Every row gives one point. Each copy is the shape, with its points in the same order, stretched, turned, moved and blurred by noise. Some copies are also mirrored. Which?

Shape:
[[-0.09,0.19,0.35],
[-0.22,-0.23,0.71],
[0.51,-0.33,-0.19],
[0.01,0.16,0.15],
[-0.08,-0.06,0.17],
[-0.11,0.17,-0.35],
[0.21,0.08,-0.11]]
Copy 1:
[[0.05,0.20,-0.39],
[-0.10,-0.37,-0.77],
[0.45,-0.31,0.53],
[0.10,0.19,-0.11],
[-0.04,-0.07,-0.13],
[-0.13,0.28,0.43],
[0.24,0.14,0.27]]
Copy 1 is: mirrored
Copy 2:
[[-0.01,0.11,0.33],
[0.13,-0.48,0.63],
[-0.56,-0.14,-0.42],
[-0.07,0.18,0.20],
[0.02,-0.06,0.18],
[0.07,0.33,-0.29],
[-0.30,0.24,-0.12]]
Copy 2 is: mirrored
Copy 3:
[[-0.36,0.18,0.28],
[-0.87,-0.08,0.15],
[0.21,0.04,-0.68],
[-0.11,0.20,0.15],
[-0.20,-0.06,0.13],
[0.49,0.02,0.23],
[0.17,0.16,-0.16]]
Copy 3 is: mirrored

Shape:
[[0.10,0.14,0.25,0.33,0.18,0.07],
[-0.09,-0.02,-0.18,0.07,-0.29,-0.10],
[0.17,-0.62,0.11,0.23,-0.04,0.26],
[-0.52,0.10,0.23,-0.56,-0.10,-0.45],
[0.05,-0.02,0.07,0.29,-0.25,-0.03],
[-0.28,0.32,-0.44,-0.02,-0.44,0.10],
[0.04,-0.39,-0.26,0.37,0.23,0.36],
[-0.41,-0.23,0.22,0.10,-0.01,-0.39],
[-0.14,-0.03,0.11,-0.27,0.13,-0.63]]
Copy 1:
[[-0.17,-0.12,0.22,0.26,0.23,0.13],
[-0.11,-0.12,-0.02,0.09,-0.35,-0.05],
[0.34,-0.45,-0.28,0.38,-0.12,0.19],
[-0.28,-0.14,0.39,-0.85,-0.52,0.16],
[-0.03,-0.26,0.14,0.29,-0.17,-0.11],
[-0.23,0.27,-0.02,0.27,-0.56,0.02],
[0.06,-0.13,-0.50,0.49,0.05,0.40],
[-0.27,-0.52,0.18,-0.36,-0.31,0.16],
[-0.31,-0.27,0.13,-0.76,-0.12,-0.11]]
Copy 1 is: only turned
Copy 2:
[[0.15,0.26,-0.20,0.21,0.18,0.30],
[-0.01,0.09,-0.23,0.00,-0.21,-0.16],
[0.21,-0.04,-0.24,-0.14,-0.41,0.59],
[-0.64,-0.27,-0.50,-0.34,0.50,-0.25],
[0.08,0.31,-0.35,0.09,-0.18,0.05],
[-0.13,0.14,0.15,0.00,-0.35,-0.55],
[0.27,-0.13,0.04,0.22,-0.39,0.50],
[-0.36,-0.12,-0.66,0.08,0.15,0.21],
[-0.20,-0.30,-0.70,-0.11,0.44,-0.20]]
Copy 2 is: mirrored

Shape:
[[-0.08,0.43,-0.14,0.34,0.51,0.38,0.38,0.21],
[-0.13,-0.12,-0.13,-0.15,-0.31,-0.23,0.34,0.06],
[0.21,0.51,0.13,0.17,0.55,-0.31,0.00,-0.26],
[0.20,0.25,0.02,-0.19,-0.17,0.40,0.29,-0.22],
[-0.07,0.19,-0.32,0.08,0.55,-0.22,0.01,0.53],
[0.02,-0.27,-0.06,0.39,0.48,0.12,0.48,-0.24],
[-0.14,0.48,-0.43,-0.07,-0.19,-0.50,0.15,0.20],
[0.03,-0.10,0.37,0.28,0.27,0.38,0.46,0.35],
[0.39,-0.35,-0.38,-0.15,0.22,-0.24,0.11,-0.10],
[0.51,-0.18,-0.09,0.16,0.01,0.22,-0.06,0.17],
[-0.16,-0.11,-0.25,0.22,0.02,0.02,-0.25,0.32],
[-0.15,-0.17,0.18,-0.26,-0.11,-0.41,-0.08,-0.20],
[-0.15,0.18,-0.03,-0.38,0.22,0.08,0.36,-0.36],
[0.37,0.43,0.22,0.05,-0.25,0.31,0.44,-0.14]]
Copy 1:
[[-0.03,-0.36,-0.49,-0.21,0.03,0.28,0.83,0.41],
[0.02,0.05,-0.20,-0.12,-0.36,0.21,-0.36,0.44],
[0.44,0.10,-0.37,0.37,0.54,0.25,0.55,0.11],
[0.06,-0.23,0.09,-0.32,0.11,0.66,0.03,-0.11],
[0.35,-0.03,-0.62,-0.14,0.08,-0.27,0.38,0.71],
[-0.23,-0.50,-0.20,0.41,0.14,0.03,0.16,0.48],
[0.26,0.42,-0.74,-0.37,-0.08,0.26,-0.08,0.49],
[0.19,-0.62,0.00,0.08,-0.47,0.16,0.48,0.40],
[0.23,-0.21,-0.21,0.11,0.40,-0.15,-0.63,0.34],
[0.32,-0.54,-0.29,-0.09,-0.08,-0.01,-0.23,-0.17],
[0.01,0.02,-0.43,-0.27,-0.35,-0.42,0.01,0.17],
[0.14,0.34,0.16,0.18,-0.18,-0.08,-0.26,0.17],
[-0.09,0.06,0.26,-0.08,0.40,0.40,0.20,0.36],
[0.31,-0.33,-0.17,-0.13,-0.06,0.86,0.20,-0.15]]
Copy 1 is: mirrored
Copy 2:
[[-0.28,0.24,-0.31,0.46,-0.11,0.27,-0.69,-0.30],
[0.01,0.17,-0.07,0.07,0.05,-0.12,0.44,0.00],
[-0.16,0.13,-0.12,0.22,-0.42,-0.42,-0.54,-0.50],
[-0.03,0.35,0.27,-0.10,-0.19,0.22,-0.22,-0.22],
[0.15,-0.07,-0.41,0.57,0.14,-0.13,-0.45,-0.28],
[-0.48,0.01,-0.26,0.09,0.18,0.07,0.00,-0.64],
[0.28,0.27,-0.46,0.25,-0.26,-0.23,0.05,0.12],
[-0.49,-0.03,0.18,0.57,0.02,0.22,-0.21,-0.32],
[0.31,-0.09,-0.17,-0.07,0.27,-0.11,0.17,-0.69],
[0.15,-0.34,0.09,0.11,-0.02,0.26,-0.15,-0.49],
[-0.02,-0.36,-0.20,0.12,0.15,-0.01,-0.17,0.00],
[-0.13,0.03,0.22,-0.16,0.06,-0.52,0.24,-0.03],
[-0.14,0.53,0.13,-0.13,0.10,-0.16,-0.22,-0.24],
[-0.14,0.35,0.25,0.16,-0.54,0.25,-0.16,-0.27]]
Copy 2 is: only turned
